Each point is reached from the start by the listed moves, each made once or not at all, plus a little noise. Say if it took an odd or an even number of moves. Then give how often each move was made.
In the rows, zero is written as 128.

Moves:
(1): [185 100 143 115]
(2): [152 198  79 149]
Start: [153 130 122 116]
Points:
[233 175  84 129] => even (1, 1)

Moves:
(1): [192 134 149 123 174 140 125 149 127]
(2): [122 194 123 149 124  98 117 139  93]
(3): [126 135 205  95 104 113 120 143 130]
(4): [127 125 148 194 129 123 142 137 138]
(5): [ 97 120 136 123 172 121 132 119 107]
(6): [117 152 126 138 122 204 129 112 134]
(7): [131 140 120 111 127 132 182 137 131]
(8): [111 116 110 132 130 138 119 219 134]
(9): [127 159 130 123 147 116 123 118 180]
Start: [130 124 165 120 124 142 125 112 158]
Points:
[132 123 164 122 121 142 126 113 159] => even (0, 0, 0, 0, 0, 0, 0, 0, 0)
[176 218 196 212 161 194 125 137 137] => even (1, 1, 0, 1, 0, 1, 0, 0, 0)
[104 177 139 112 136 222 166 187 224] => even (0, 0, 0, 0, 0, 1, 1, 1, 1)
[165 249 156 127 181 202 151 219 191] => even (1, 1, 0, 0, 0, 1, 1, 1, 1)

Moves:
(1): [168 123 129 131 133 123 121 134 117 126 134 130 125 127 130 120 132 130
 121 133 135 133 112 134 130 146]
(2): [136 163 117 116 135 128 121 120 124 125 130 124 117 119 120 133 120 134
 134 128 126 130 131 132 127 133]
(3): [125 133 189 122 129 127 123 104 119 122 131 120 135 127 137 119 116 141
 113 130 127 125 119 122 122 140]
(4): [140 146 132 185 126 122 136 130 123 129 132 126 135 134 120 114 133 132
 127 128 109 121 126 122 144 126]
(5): [126 122 124 133 161 124 134 124 125 130 124 130 125 135 130 131 132 136
 124 124 132 123 125 126 125 129]
(6): [131 121 131 129 128 172 125 133 130 127 122 129 131 130 130 127 126 133
 125 126 125 128 126 135 128 132]
(7): [130 134 141 127 125 129 183 126 114 132 118 135 127 131 117 126 119 120
 129 116 130 138 135 133 115 128]
(8): [136 139 145 125 132 124 129 183 128 119 114 113 139 130 128 134 123 130
 142 122 139 122 129 140 120 126]
(9): [146 137 138 120 131 127 136 123 183 116 135 135 126 141 127 126 132 133
 128 115 136 116 130 144 146 127]
(10): [136 135 126 127 121 130 122 132 143 183 126 127 134 131 122 129 119 118
 114 124 131 123 124 125 132 126]
(11): [121 125 126 117 134 129 135 143 120 128 175 137 140 129 125 116 123 143
 121 126 138 118 124 121 120 128]
(12): [122 142 133 136 133 127 122 132 131 124 122 176 122 133 126 133 120 130
 124 133 125 123 139 124 128 134]
(13): [134 145 122 122 130 121 133 123 131 122 125 137 178 124 121 128 141 130
 129 107 121 139 119 148 121 125]
(14): [126 132 125 119 125 122 125 119 124 131 121 121 126 163 128 137 133 128
 126 128 127 129 121 119 124 137]
(15): [128 141 121 126 130 125 134 122 122 129 126 132 131 123 170 121 130 117
 120 120 130 118 136 130 121 135]
(16): [130 124 132 141 124 126 132 131 130 135 134 124 125 123 139 157 132 134
 128 121 126 123 129 129 120 132]
(17): [125 136 133 118 117 128 129 137 121 138 127 135 114 129 125 122 163 140
 126 125 127 128 125 128 128 126]
(18): [129 121 115 125 121 121 127 124 131 127 120 126 130 128 132 119 119 163
 128 125 125 132 122 130 124 120]
(19): [130 123 134 128 136 128 128 121 131 139 135 130 121 126 137 121 130 127
 172 123 125 124 129 130 130 122]
(20): [130 134 131 130 138 123 133 135 137 135 129 125 136 131 141 131 132 136
 131 169 134 131 134 136 120 124]
(21): [125 133 128 139 121 131 127 121 129 126 128 130 124 122 128 129 132 133
 132 125 167 133 127 128 130 128]
(22): [121 134 130 128 137 129 133 144 134 136 128 123 118 135 140 127 122 123
 128 124 129 180 127 127 130 133]
(23): [145 119 125 130 133 131 120 125 119 129 135 123 139 134 119 131 139 140
 125 117 130 139 183 116 134 125]
(24): [113 129 125 136 134 129 128 123 117 137 127 126 117 145 123 117 123 131
 121 125 133 132 134 175 121 130]
Start: [136 125 140 116 100 148 113 116 131 126 118 149 132 127 138 112 119 151
 131 135 118 116 139 137 119 121]
Points:
[181 215 132  85 101 187 106 120 178 163 160 229 180 139 148 100 160 195
  97  79 165 104 195 162 123 129] => odd (0, 1, 0, 0, 0, 1, 0, 0, 1, 1, 1, 1, 1, 0, 1, 0, 1, 0, 0, 0, 1, 0, 1, 0)
[189 204 209 168 133 161 155 103  81 171 112 178 103 186 199  85 135 231
 127 133 105 170 189 179  89 169] => odd (1, 1, 1, 1, 0, 1, 1, 0, 0, 0, 0, 1, 0, 1, 1, 1, 1, 1, 1, 1, 0, 1, 1, 1)
[131 171 198 113 143 179 166 120 125 186 141 190 126 139 147 120  55 222
  87 107 124 147 136 129  82 150] => odd (0, 1, 1, 0, 1, 1, 1, 0, 0, 1, 1, 1, 0, 0, 0, 1, 0, 1, 0, 0, 0, 1, 0, 0)
[220 179 187 174 132 121 113 133 106 161 102 128 220 137 168  82 125 215
 106  86 153 115 157 148 111 142] => odd (1, 0, 1, 1, 1, 0, 0, 1, 0, 1, 0, 0, 1, 0, 1, 0, 0, 1, 0, 0, 1, 0, 1, 0)
[134 178 210 180 104 133 111  90 127 128 113 177 138 171 153 103 115 182
 113 186 142 108 136 119 123 141] => even (0, 0, 1, 1, 0, 0, 0, 0, 0, 0, 0, 1, 0, 1, 0, 0, 0, 0, 0, 1, 1, 0, 0, 0)
[128 178 202  97 170 169 180  95 104 165 155 144 160 181 166 116 103 203
 148 121 132 169 125 204  57 154] => odd (0, 1, 1, 0, 1, 1, 1, 0, 0, 0, 1, 0, 1, 1, 0, 1, 0, 0, 1, 1, 0, 1, 0, 1)
[129 177 220 111 174 126 115 152 101 162 100 163 116 196 206 104 148 190
 150 141 141 152 204 172  83 149] => even (0, 0, 1, 0, 1, 0, 0, 1, 0, 0, 0, 1, 0, 1, 1, 0, 1, 0, 1, 1, 0, 1, 1, 1)
[190 124 140 180 151 168 164 112  92 160 101 139 117 208 138  81 117 207
 151  97 113 182 172 171 111 144] => odd (1, 0, 0, 1, 1, 1, 1, 0, 0, 0, 0, 0, 0, 1, 0, 0, 0, 1, 1, 0, 0, 1, 1, 1)
[144 228 219  96 109 185 106 170 141 184  94 172 127 129 201 109 115 175
 112 154 166 147 152 150  95 150] => odd (0, 1, 1, 0, 0, 1, 0, 1, 0, 1, 0, 1, 0, 0, 1, 0, 1, 0, 0, 1, 1, 1, 0, 0)
[199 164 221 104 136 171 158  86 161 169  98 204 132 190 170  99  97 159
  79 110 135  89 130 149 114 173] => even (1, 0, 1, 0, 1, 1, 1, 0, 1, 1, 0, 1, 0, 1, 1, 0, 0, 0, 0, 0, 0, 0, 0, 0)
[204 195 211 159 148 168 115 156 155  90 147 190 145 149 139  75  93 249
 112 116 169  80 112 154 131 155] => even (1, 1, 1, 1, 1, 1, 0, 1, 1, 0, 1, 1, 0, 0, 0, 0, 0, 1, 0, 0, 1, 0, 0, 0)
